Rows are points. A path goes straight from each point to the next, and from the last back to the first. The post is the endless flat space through its rows: a point in 2 columns, a line in 3, a plane in 4, and so on, so that a path can go around it. How many times does the path go around the post? Going back the other way cancels.
In the rows, zero is written as 128.

Post (1 x 2):
[[132 126]]
Path (23 x 2):
[[ 99 119]
 [100 153]
 [145 155]
 [131 171]
 [ 85 148]
 [106 123]
 [120  99]
 [151  73]
 [ 97 103]
 [102 136]
 [111 162]
 [119 182]
 [ 75 142]
 [108 102]
 [144  74]
 [187 101]
 [175 154]
 [135 143]
 [119 164]
 [164 166]
 [158 124]
 [149 107]
 [124  99]]
Times around: 0

Post, 7 rows:
[[130 138 138 118 134 110 137 203]
 [176 131 189  99  73 125 136 196]
 [133  93 154 105 150 131 151 183]
 [147 128 134 174 110 150  65 134]
 [136 149 108 186 143 132 121  92]
 [131 117  90 130 166 114  72  87]
 [ 87 118 116 107 123 126 151 149]]
Path (13 x 8):
[[160 140 139 149 101 170  96 170]
 [135 121 154 116 145 149 114 170]
 [156 127 166 131 146 129  43 110]
 [159  69 182 126 134 126 109 112]
 [133 106 119 155 172 121 129 164]
 [151 100 144 141 103 159 147 137]
 [129 135 118 122 102 153 130 142]
 [141 107 146  73 174 156  82 157]
 [150 159 173 136 104 117  88 196]
 [112 120 159 152 105 108 147 132]
 [110 160 143 142 121  85  93 113]
 [169 158 164 122 128 114  92 161]
 [199 125 143  95 176 127 134 137]]
Times around: 1

Post, 17 rows:
[[170 147 142 122 161 105 182 127 137 112 102 142 127  97 102 118  93 126]
 [102 150  93 168 144 119 112  39 111 150 176 199 195 156 149 157  94  70]
 [166  73 120 134  71 173 129 120 180 163 155  69 137 152  99 198 144 167]
 [156 132 140 149  93 143 148 105 124 146 135 164 148  84 107 119 144 166]
 [140  82 203 128  92  93 117 152 141  94 158  78 146 148  69 165 140 165]
 [107 209 107  89 118 102 112 117 139 130 153 157 121 126 115 111 123 126]
 [108 182 116  40 111 148 106 128 123  90 156 183 125 209 232 159  64 101]
 [156 127 158 137 127 118  84 119 171 111  83 150  94 133 104 166 168 119]
 [134 162 167  72 151 124 138  92 177 150 153 139 144 146 103  98 127 142]
 [109 114 172 210 141 108  76  99 116 122 215 111 154  89 138 113 137 107]
 [147 136 162  82 116 112 100 108 120 115 144 118 125 120  67 144 136  81]
 [175 108 144 128  98  92 160 132 143 140 139 152  53 116 127 178 170 134]
 [146  85 124 129 122 111 126 166 120 123  97 157 147 143 168 159 154  92]
 [126 176 158 147 143 150 109 129 129 162 163 156 141 167 138 101 102 129]
 [111 132 154 158 132 131 156  90 138 148  87 148 100 118  86 100 139 117]
 [158 151 144 110 163  90 114  72 117 146 122 129 112 127  80  85 132 152]
 [134 126 113 199 137 176 156  95 137 117 141 175 121 150 128 113 167 104]]
Path (19 x 18):
[[127 157 164 159 102 129 113 155 136  94 127 145 136 121 130 194  98  68]
 [161 169  92 132 117 122 136 115 113  92 145 141 117 151 119 117 125 117]
 [139 118 159 137 136  39 139 129 146 155 153 185 117 146 162 142 128 131]
 [123 129 129 144 145 164 146  71 187 142 172 119  86 160  80 107 116 171]
 [102 118 167 114 102 136 128  80 160 111 105 127 120 125  85 154 127 169]
 [160 167 117 122 108 129 126  87 111 153 181 143 177  89 113 149 139 145]
 [133 156 179 163 118 120 153 106 121 113 145 165 136 137 156 122 115 150]
 [119 169 151  75 121 125 123 159 146 131 123 153 131 132 148 174 155 122]
 [100 101 132 166 135 142 130 124 142 126 110 160 177 154 152 153 121 118]
 [120 142 184 123 130 143 159 124 133  96 134 163  98 149  67  93 130 129]
 [114  89 136 158  70 152 185  95 163 130 148 137 154 162  70 128 158 132]
 [165 180 166 159 139  69 178  99 145 106 122 169  48 155 131 134  97 109]
 [ 82 159 173 131  78  93 137 119 120  98 144 125 132 121 139 150 135 108]
 [115 119 115 113 117  83 119 153 118 172 163 108 152 185 149 123 131 124]
 [136 115 129 136 124 103 150  89 132 109  93 166  67 149  96 119 119  95]
 [143 172  80  82 125 160  90 135 145 101 148 161  96 118 140 149 113 116]
 [158 124 143 122 130 135 151 172 164 134 130 132 117 130 103 155  91  97]
 [105 136 156 152 107  94 142 129 126 105 156 153 124 144 143 101 118  96]
 [128 120 151 158  88  68 139  87 136 149 146 135 163 118 128 192 127 110]]
Times around: 0

Post (17 x 18):
[[104 116 111 112 168 131 142 115  66 151 145 136 116 135 114 192  72 146]
 [150 112 122 130  93 113 122  95 165 102 158 126 146 131 143 106 143 123]
 [123  95 166 145 103  99 112 144 173  95 171 109 149 131 144  99 108 101]
 [133  90 113 124  87 120 102 154 134 101 139 129 148 145 165  92 142 127]
 [108  92 121 112 131 145 153 111 111 111 102 110 128 130  82 132 109 181]
 [147 106  89 134 153 165 114 121 124  85 131 118 144 134 130 109 128 146]
 [ 86 116  79 120 134 157 154 115 103 103 150 104 110 127 126 151 106 133]
 [110 100  80 128 111 134 133 102 140 142 156 107 160 112 125 101 128 119]
 [114 119 189 125 116 109  81 121 157 114 148 175 110 137 102  68 162 114]
 [139 190 176 146  78 120 166 146 137 199 138 180 144 105 104 134 106  84]
 [133 125 113 143 105 143  90 108 173 129 164  69 156 148 138 139 130 119]
 [101 117  99 122 127 155 159  96  83 116 116  97 162 138 120 144 128 152]
 [120 160 132 155 117  89 185 173 133 174 125 152 151 115 119 163 122  73]
 [134 117 131 107 112 122  98 148 171  99 178  99 142 118 163  83 150 115]
 [116 160 138 109 113 124 162 136  89 153 143 160 134 127  49 166  98 112]
 [149 117 103 127 147 152 157 116  86 120 115  75 101 129 113 134  88 119]
 [102 142 101 111 141 106 125 109 105 138 108 120 140 117 119 131  72 141]]
Path:
[[140 185  82 111  88 148 158  56 117 157 142 108 164  94  65 174  97 157]
 [120 118 147 165 135 149 160 145 113  97 182  74  97 136 116 182  79 141]
 [122  99  72 125 185 149 160  93 109 115 136 116 137 140 108 111 146 161]
 [ 93  86  75 104 146 125 200  96 104 179  90 181 117 103 105 131  74 169]
 [122  96  94 150 147 113 160  91 107 187 142  95  94 122 161 169  73  62]
 [149 136 112 149 148 145 154 126 159 137 130  57 121 117 121 174 110  65]
 [143 107 110 121 136 131 153 153  71 134  81 170 127  95  80 131  90 132]
 [178 146 213 123 129  63 109 127 159 117 146  66 106 144 124 160  89 117]
 [139  80 144 156 136 105  79 140 155 166 144 137 139 153 124 135 107 143]
 [ 65  85 151  95 128 106 134 118 132 145 180 147 120 143 113 145  88 162]
 [105 117  92  96 116 170 143 107 138 114 158 120 120 147  90 158 160 139]
 [ 66  99  95 123  95 140 174 112  97 159 111 168 216 101 102 131 116 142]
 [ 73  93 122 110 134 126 118  57 159 140 147 153 100  88  89 123  97 162]
 [ 90 147 119 142 123  72  79 135 179 172 138  92 170 110 124 131  96 133]
 [106 129 132 156 109  86 155 102 136  90 144 116 119 113 196  68 123 117]
 [120 126 126 138 103 124  76 114 193 128 102  67 165 148 125  56 124 146]
 [ 70  11 127 150 137 142 196 132 129  92 184 124 120 138 159 153 134 119]
 [182 131  88 108 124 147 124 132 150  92 104 137 134  95 129  61 123 115]
 [137 143 102 128 108 182 143 116 105 106 141 105 146 122  83 129 148 123]
 [ 99 139 102 136 135  86 130 110 140 139 154 150 176  88 167  92 110 124]
 [ 87 110  94 136 162 124 138  95 123 125 131 103 176 114 128 134 150 156]
 [167 156 145 112 132 145 128 131 122  58 114 160 129 105  85  36 117 170]
 [101 137  93  87  85 101 152 103  76 132 117 158 133 137 109 110 105 136]
 [100 134  76 116 147 149 117  74 146 119 161 108 150 112 171 117 102 120]
 [ 95  81 112  98 117 153 103 113 154 138 104  89 167 119  78  91 133 186]
 [120 130 133 110 130 103 107 156 165  65 190  77 116 103 117 117 130  79]
 [159 115 128 134 113 143 102 124 135 114 213 121  55 162 127 176 145 110]
 [ 95 142  61 136  96 144 104 112 150 125 148 190 202 153 141 133 198 179]
 [111 139 164 109  97 142  86 150 124 138 158  99 119 178 130 170  98 131]
 [ 69 105  99 128 139 150 162  96  94 129 115 125 149 152  96 183 145 142]
 [126 133 145 127 136 144 156 108 129 135 112 130 142 108  86 149  86 116]]
Times around: 5
